Every row gives one point. A path goes straight from each point to the next, and from the last back to the first. The post is the endless flat space through its rows: a point in 2 columns, a line in 3, a plane in 4, and so on, so that a path can go around it. How many times does the path go around the post? Going back the other way cancels.

Post (1 x 2):
[[ 7 10]]
Path (17 x 2):
[[  7  36]
 [ 23  59]
 [-29  31]
 [-12 -33]
 [ 34 -49]
 [ 25 -52]
 [ 32  14]
 [  7  31]
 [-25  28]
 [-18 -11]
 [ 46 -53]
 [ 46   4]
 [ 25  46]
 [ -9  44]
 [-30   8]
 [ 25 -60]
 [ 38   6]]
Times around: 3

Post, 7 rows:
[[ 13  -1  20 -16   3  16  20   2]
 [ -6  28 -23  26  16 -14 -13  -1]
 [-20   0 -12  13  23  -3 -10  10]
 [-15 -26  21   1  12  31  -6 -20]
 [ 24  28  28 -32 -16 -13  -1  15]
 [  6  -1   4   4 -16 -14   4   6]
 [ 10   7   0 -16  -6  17  -6   8]]
Path:
[[ -8   5  19 -19  22 -15   5  12]
 [-33 -32  -2 -25   8  16   0  31]
 [-15   4   9  -5  10  17  17  19]
 [ 14   8  25 -11   7  20 -20  22]
 [  9  17  22 -14  -1 -24 -26  12]
 [-10  35  10  -3  41 -35  -5   8]
 [-13 -18   2 -21   5  32 -10   1]
 [ -7  -3  32  -8 -23  -8 -10   0]
 [  6  16  26 -22   6  12 -14  19]
 [ -9 -33 -12  60  26  19  23 -32]
 [ 13  -6  -2  -5   6 -19  33  -2]
 [  7  25 -16 -27 -22  -9  -1   5]
 [-19 -26  -4   9   9  28  13  -1]
 [ -4   5  -1  31  18  27   7 -23]
 [ 21  16  12  -2   5  -2   3  12]
 [  9 -27  -6   7 -31 -32  -8  -2]
 [-11  13  10  -7  21  -6  -7 -26]
 [-13   0   2   8 -10 -13  29  14]
 [ -1  -6  32  -9 -16   8 -24  -4]
 [ 24  48 -18   2  -9  21  -1  22]
 [  4  25  -8  -9 -44  15 -10   2]
 [ 11  44  17 -33   4 -34  20   4]
 [ 22  35   7 -18   1 -18  -8 -16]
 [ 23  10   5  10   1 -11 -19 -33]
 [-21 -22   0 -17 -13 -17 -34  12]
 [  8   6   6   1 -29 -17  17   6]
 [ 11  50  38  -5  -7 -24 -17 -11]
 [ 10 -20  13  -1  14  51   3   9]
 [ -4 -20 -26  10   1  32 -17  -5]]
Times around: 4
